Each row of a before or after table is a point. One or more steps were done to the points. Then noise was added and the rows were shuffled. The steps act on columns, c1 being the first. Name the steps. A step turns or swaps two columns, mirrors them in a line or flattens them onto one, adds a multiple of one to another, or multiplies or shifts one. Angles are multiples of 10 degrees, from the lower column toward the higher: turns from -170 to 170, lines from 10 to 170 but not 90. Use the fewest steps. Two steps may share a column if one is a turn and the other turns, adds or multiplies; they go together, in the order done. Otherwise the lowest column goes first.

Before (8 x 2):
[[ 30  53]
 [ 14 -46]
 [ 23 -19]
 [-12  45]
 [ 22  -9]
 [-37  21]
 [ 22  11]
 [  9  33]]
After, 8 rows:
[[ 38 -28]
 [-22 -10]
 [ 15 -30]
 [-26   1]
 [-10 -23]
 [ 40   9]
 [-40  25]
 [ 12 -61]]
Steps: turn c1 and c2 by -140 degrees

Before (9 x 4):
[[  1  22  -3  14]
 [-14  37  14 -24]
 [-42   0  26  -3]
 [-15  36 -60 -48]
 [ 26   0 -13 -16]
 [-21   2 -17  22]
 [  5  -4  -6  21]
 [ 15   4 -22 -14]
 [ -9  26  21 -14]]
After, 9 rows:
[[-13   5  25  14]
 [ 21  29  -8   4]
 [-16  -6 -21 -21]
 [-59  50 -14  33]
 [ 13  44 -15  11]
 [ 27   1 -42   3]
 [ -2  16   1 -20]
 [-21   9  15  11]
 [ -6 -12   3 -18]]
Steps: swap c1 and c3; mirror c2 and c4 in the line at 170 degrees

Before, 8 rows:
[[-10  22 -28  13   9  -5 -22  -7 -10]
 [ 35  -4 -21 -25  19  16 -10   4 -25]
 [ 18 -45  14 -18  17   2  -3  22  -4]
 [-10 -13 -60   0 -28 -20  -2  15 -12]
 [-17 -25  -2  22 -23  28 -10 -21  13]
 [ 19 -22 -21  16 -22 -20   3  16  -7]
 [  2 -35   0   2 -50   6 -20  20  -9]
 [ -7 -17  24   8 -41 -47  -5 -27  32]]
After, 8 rows:
[[ -9  32  25   9 -42 -48   1  -1  60]
 [ 17   5  14 -18  18   1  -4  50  26]
 [ 33  -4 -24 -25  20  12 -12   6   6]
 [ 20  -3 -22  17 -21 -18   8  25  23]
 [-10  -6 -58   1 -28 -20   2  19  17]
 [-18  29  -2  22 -22  27 -15  12  42]
 [  4  -1   0   1 -51   2 -21  39  23]
 [ -9  -4 -30  13   9  -8 -21 -23  22]]
Steps: mirror c2 and c8 in the line at 120 degrees; turn c6 and c7 by -10 degrees; shift c9 by 30

Before:
[[  4   5 -32  -7   4  15  16  25 -22  -3  18  13  35 -13]
 [ -1  25 -23  -7 -22  16   3   2  -6 -23  11  11  20   1]
 [ -5   9 -44  13  -3 -13  -5  28  19   5   7  31   2   9]
 [-11 -12  -9  10   5  -4   0 -13  20   9   3   9 -24  13]
 [  0   9 -10  -8  19  19  20  -4   9 -15 -15 -23  10  -3]
 [ -1  -8 -12   4  -1 -10   6  -6  -3   0 -21 -11  -8  -7]
 [ -4   5 -34   3 -25   4  -3  15  15   1  19  -4  11  13]
 [  0  11 -56  14 -14 -13   2   3   5 -11  29  16  18  21]
 [ 16  13 -15   8  10  30   5  -2  -4   1  -7  -8  22 -21]
 [-19  -1   0   0   3 -10  10 -24  16  15 -19  -7   7  -4]
 [-20   5 -18  15  -2   4  20  -9  16   5  -7  -8 -16 -10]
 [  0   5 -18 -14  16  19   2  -3  -3 -20   0 -16  26 -37]
 [ -9 -12  -2  20  -1  -5  16  -7  27 -16  -7  -6   4  -1]]
After (13 x 14):
[[ 16  18   3 -29  10 -12   7   0  16  -4   3  -7 -26 -34]
 [  5   6  11  -7   3 -16  14   9  -3  16 -10  12 -45 -22]
 [ -6  11  37   2  -3  19  -4  11  38   1  -8  30 -23  15]
 [  0 -10  14   7  -1  10   6  -1  18 -17  15 -13   0 -12]
 [  0  12   2  -9  18 -18  21  -1  28  -1  22 -22 -12  -3]
 [-20   7  22 -13  -2   9  20  -3  37 -10   2  -8   5 -16]
 [ -4   6  24  -5 -26   0  -2   7  35  14 -13  -4 -26  20]
 [-12 -17  19  -3   5  10   1  -5  40  -3 -10  10  16  21]
 [ -1   7   3  -5  16 -23   2  -1  18  11  16 -17 -32 -60]
 [  0  14  41   2 -15  18   2   0  25  28 -12  16 -44  33]
 [  1  32  10  -6 -21 -16   3   1  14  23  11  10 -28   0]
 [-19  -2  -3   9   4   8  12 -10  37 -22   3  -6  -5  -6]
 [-10 -15   1  -9  -2  17  16  -2  46   6  16  -5  -4  -2]]
Steps: multiply c2 by 1.3; turn c3 and c13 by 150 degrees; turn c4 and c6 by 130 degrees; multiply c8 by 0.4; shift c9 by 20; turn c10 and c11 by -130 degrees; multiply c14 by 1.6

Before (10 x 24):
[[ 15  -5  58  13 -12   8   1 -11  17  29  12   4  -8   7  16  -3 -17  24
    4  29   8   6 -23   4]
 [ -7  20 -29  -9  18  -1  -6  -6   2 -18   2 -19  -5 -13 -14  -3  59   0
    1   3  -2  -2 -13  14]
 [ -1  49 -12  -7  24  -1 -20 -11 -21   9   6   9 -48  17   9  43  27 -12
    8  -4  17  -6 -30 -42]
 [ 14  -2  20  11  -2  -5  13  -4   3  14  12   7  -1  10   8 -21 -45  46
   19  21  -6 -14 -19  14]
 [-18  31  -7  -6  -4  -3   0   0   1 -14   5  -2 -40  20  -7  47  21   5
    2 -18  20  -9 -60 -44]
 [ 19 -25  28   0   3  11  10  -1   6   6  18  11 -13   2  17 -20 -25  27
  -14  -2  21  -9  -9  -5]
 [-42  21 -33 -14 -10  11  14  -9 -10  -8  -4 -10 -34  -4 -16  -8  49 -21
    2  -1   2 -21   1   5]
 [-17  11 -18  -9   8  -3  30  -2  15 -22  16   3   0 -19 -16 -24  53 -23
   30   0 -17  -2  18   2]
 [-10  -3  22  18  -1   3 -10   2   6  16  16  -9  18   1  17   0 -25  24
    6  11   9   4   5 -10]
 [-12  34  -7   6  -2 -11   6 -11   1 -12  18  -8  -8 -23   2  -8  31 -21
   -6 -11 -13 -27 -10   5]]
After:
[[-17  -1  22   5  -2  18  12  -3   3  13 -12 -11  -1  10   7 -20 -45  29
   -9  20  -7  16  20  14]
 [ 37  21 -33 -23 -10   3  14  -8 -10  -7   8   8 -33  -4 -15  -6  49 -24
   12  -2   3 -14  -1   4]
 [  2  35  -7 -13  -1  -7   4 -11   2 -12 -11  22  -8 -24   2  -8  31 -28
   -9 -12 -13 -16   9   4]
 [ 16  30  -7  -9  -2   2  -1   2   2 -14  -4  13 -40  21  -6  46  21   0
   -4 -17  20  -1  60 -44]
 [-20  -4  57   4 -12   6   1 -11  17  28 -13 -13  -9   8  16  -4 -18  21
    6  31   8  12  23   3]
 [ -7  -2  22 -19  -1   5 -11   2   7  16  -9  10  18   0  17   1 -24  18
    2  11   9  11  -5 -10]
 [ 18  11 -18  -9   8  29  30  -2  15 -21 -14   5  -1 -19 -16 -24  53 -19
   -9  -1 -18 -11 -18   2]
 [ 11  20 -30   1  17   0  -7  -6   3 -19   8  16  -5 -12 -13  -2  60   0
   -2   3  -3  -2  13  14]
 [-12 -25  28  14   2 -12  10  -1   6   6 -22   1 -13   2  16 -21 -24  17
   14  -2  21  10  10  -5]
 [  7  49 -11   2  23   8 -19 -11 -20   9 -10  -1 -48  16   9  43  27 -12
   -2  -4  17  -7  31 -42]]
Steps: turn c1 and c4 by 130 degrees; mirror c6 and c19 in the line at 40 degrees; turn c11 and c12 by 150 degrees; add -0.5 times c20 to c12; flatten c18 and c22 onto the line at 30 degrees; multiply c23 by -1
